Each row is a point. Each copy is the shape, with its points in the same order, turned, moved and blurred by noise. Say if it was mirrored as well.

Shape:
[[-2.4  3.5 -2.9]
 [ 0.7  1.5 -1.6]
 [-2.2 -6.4  0.6]
 [-0.8  0.8 -0.6]
 [ 3.7 -8.2 -5.8]
 [-0.1  1.9  1.2]
 [ 1.2  2.7  1.8]
 [-0.5 -0.9  0.2]]
Copy 1, 8 rows:
[[ 2.3  0.4 -4.4]
 [ 1.7  2.2 -0.9]
 [-6.5 -0.8  1.2]
 [ 0.2  0.1 -1.3]
 [-6.4  8.8  2.4]
 [ 1.9 -1.2  0.0]
 [ 3.1 -1.0  1.1]
 [-0.7  0.0  0.1]]
Copy 1 is: mirrored
Copy 2:
[[ 4.8  0.5  0.7]
 [ 0.9 -1.1  1.3]
 [-4.7  4.8  4.5]
 [ 0.5  0.2  0.6]
 [-4.3 -1.7 10.3]
 [ 0.4 -0.2 -1.3]
 [-0.1 -1.4 -2.6]
 [-1.2  0.6  1.1]]
Copy 2 is: mirrored

Shape:
[[ 0.0 -0.1  3.3  1.6]
 [-0.4 -4.3  0.8 -4.8]
 [-2.7  6.8 -0.9  1.1]
 [-7.5  3.0  2.7  1.3]
 [ 2.6 -0.6 -1.5  1.4]
 [-1.7  2.0 -0.5  2.8]
 [-2.8  3.0  3.9  3.8]
 [ 1.2  1.7 -0.7 -0.2]
 [ 2.5 -4.9 -3.8 -2.5]
 [ 3.2 -0.9  1.9 -3.1]]
Copy 1:
[[ 1.5  3.7  1.9  1.5]
 [ 2.0  2.9 -4.7 -3.4]
 [-3.8  2.7  7.2 -2.3]
 [-4.4  8.6  3.5  0.0]
 [ 0.3 -1.2  0.5  0.7]
 [-2.7  2.0  3.1  1.0]
 [-0.9  5.9  5.0  2.3]
 [ 0.0  0.3  2.3 -1.2]
 [ 0.3 -2.3 -5.2 -1.9]
 [ 4.2  1.2 -0.3 -2.2]]
Copy 1 is: mirrored
Copy 2:
[[-3.5  0.6 -0.7  1.6]
 [ 1.8  0.0 -3.3 -4.2]
 [ 1.8 -3.4  0.5  8.5]
 [-0.5 -0.1 -6.1  7.2]
 [ 1.1  0.7  3.6  1.3]
 [-0.3 -0.2  0.3  5.5]
 [-3.5 -0.6 -2.0  6.6]
 [ 0.5 -2.1  1.8  2.3]
 [ 3.3  2.1  1.3 -3.8]
 [-1.6 -2.3  0.0 -1.6]]
Copy 2 is: mirrored
Copy 3:
[[-3.7  1.6 -1.2 -1.1]
 [ 3.0  5.8 -2.6 -1.9]
 [-1.0 -4.1  4.7 -1.5]
 [-3.4  1.9  6.9  0.5]
 [ 0.1 -1.4 -3.6  0.2]
 [-2.0 -1.4  1.1  1.3]
 [-5.8  0.1  2.4 -0.5]
 [ 0.2 -1.3 -1.3 -1.7]
 [ 4.9  2.3 -5.5  1.0]
 [ 0.7  2.3 -3.9 -4.5]]
Copy 3 is: only turned

Shape:
[[ 2.2 -2.0 -1.2 -1.0]
 [-2.1  3.2  0.2 -0.7]
 [-6.3  2.2  1.1  0.5]
 [ 1.0  3.3 -6.8 -2.2]
 [ 1.9  2.5  1.1  0.4]
 [-1.8 -6.8  3.9 -3.7]
 [ 1.4  0.6 -1.1  4.7]
 [-0.8 -1.5 -1.5 -4.3]]
Copy 1 (8 x 4):
[[ 1.6  1.6  2.2  1.1]
 [ 0.1  0.6 -2.1 -2.9]
 [-2.4 -1.6 -4.6 -3.1]
 [ 4.3 -1.0  3.5 -5.1]
 [ 2.1  3.7 -1.4 -1.3]
 [-6.5  1.1  1.7  4.7]
 [ 5.1  1.0 -2.6  1.1]
 [-1.9  0.2  3.1 -0.9]]
Copy 1 is: only turned
Copy 2, 8 rows:
[[ 1.7  2.5  0.9  3.8]
 [ 2.8  2.0 -3.0 -1.8]
 [ 5.4 -0.6 -1.8 -4.2]
 [ 4.4  4.5 -6.3  4.2]
 [ 0.1  2.6 -1.9 -0.1]
 [ 3.7 -0.6  8.1  1.6]
 [-2.2 -1.8 -3.4  1.7]
 [ 5.2  3.6  0.9  2.6]]
Copy 2 is: only turned
Copy 3:
[[-1.0 -1.3  0.5 -2.4]
 [ 1.6  4.4  0.5  0.2]
 [ 5.2  3.9  0.5  3.3]
 [-2.5  3.5  6.6 -2.6]
 [-1.7  3.0 -1.6 -0.9]
 [ 5.9 -4.8 -2.9 -3.2]
 [-3.5  0.5 -0.2  3.0]
 [ 2.7  0.1  2.4 -3.7]]
Copy 3 is: only turned

Shape, 9 rows:
[[-4.0  6.7 -0.7  0.5 -2.8 -3.2]
 [-0.4  4.3  3.2  4.5 -1.4  0.9]
 [ 1.0  0.6 -0.9  2.8  0.4  1.0]
 [ 2.4 -1.7  1.9  0.1 -3.4 -0.6]
 [ 5.6 -0.6 -1.1  2.4 -5.5 -0.6]
 [ 0.4 -2.9  0.5  6.7 -0.7  3.4]
 [-2.9  3.3 -1.3 -4.1  0.3  4.1]
 [ 1.9  1.8  6.0 -4.0  2.6 -2.0]
 [ 0.1 -0.4 -2.6  0.8  5.2  3.6]]
Copy 1 (9 x 6):
[[ 0.4  5.0  2.1 -5.2  3.0  2.7]
 [ 2.3 -0.1  6.7 -4.8 -0.7  0.1]
 [-1.0  0.7  2.8 -1.7 -2.1 -2.4]
 [ 1.9  0.9  1.9  1.4 -4.7  1.3]
 [-0.7  3.3  5.3  0.7 -7.6  1.7]
 [-0.9 -2.6  3.4 -4.7 -6.5 -2.9]
 [-2.2 -2.4  1.0  0.8  4.5  1.9]
 [ 7.1 -0.4  2.1  3.6  0.8  0.0]
 [-1.9 -2.6  0.9  0.4  0.1 -6.1]]
Copy 1 is: only turned
Copy 2 (9 x 6):
[[-3.2 -2.2 -0.6 -3.5  5.6  3.8]
 [ 1.1 -4.6  1.3 -3.9 -0.7  3.8]
 [ 2.8 -0.7  0.0 -1.8 -1.2  0.5]
 [-1.4  0.8  4.0 -0.2 -2.4  0.1]
 [-0.6  1.4  5.2 -4.1 -2.0 -3.7]
 [ 6.0  0.8  1.6 -2.9 -3.5  2.2]
 [-3.3  0.6 -6.2 -1.2 -2.0  3.2]
 [-3.2 -4.8  0.4  5.7 -2.5  1.7]
 [ 4.1  0.1 -5.3  0.7 -2.0 -0.2]]
Copy 2 is: only turned
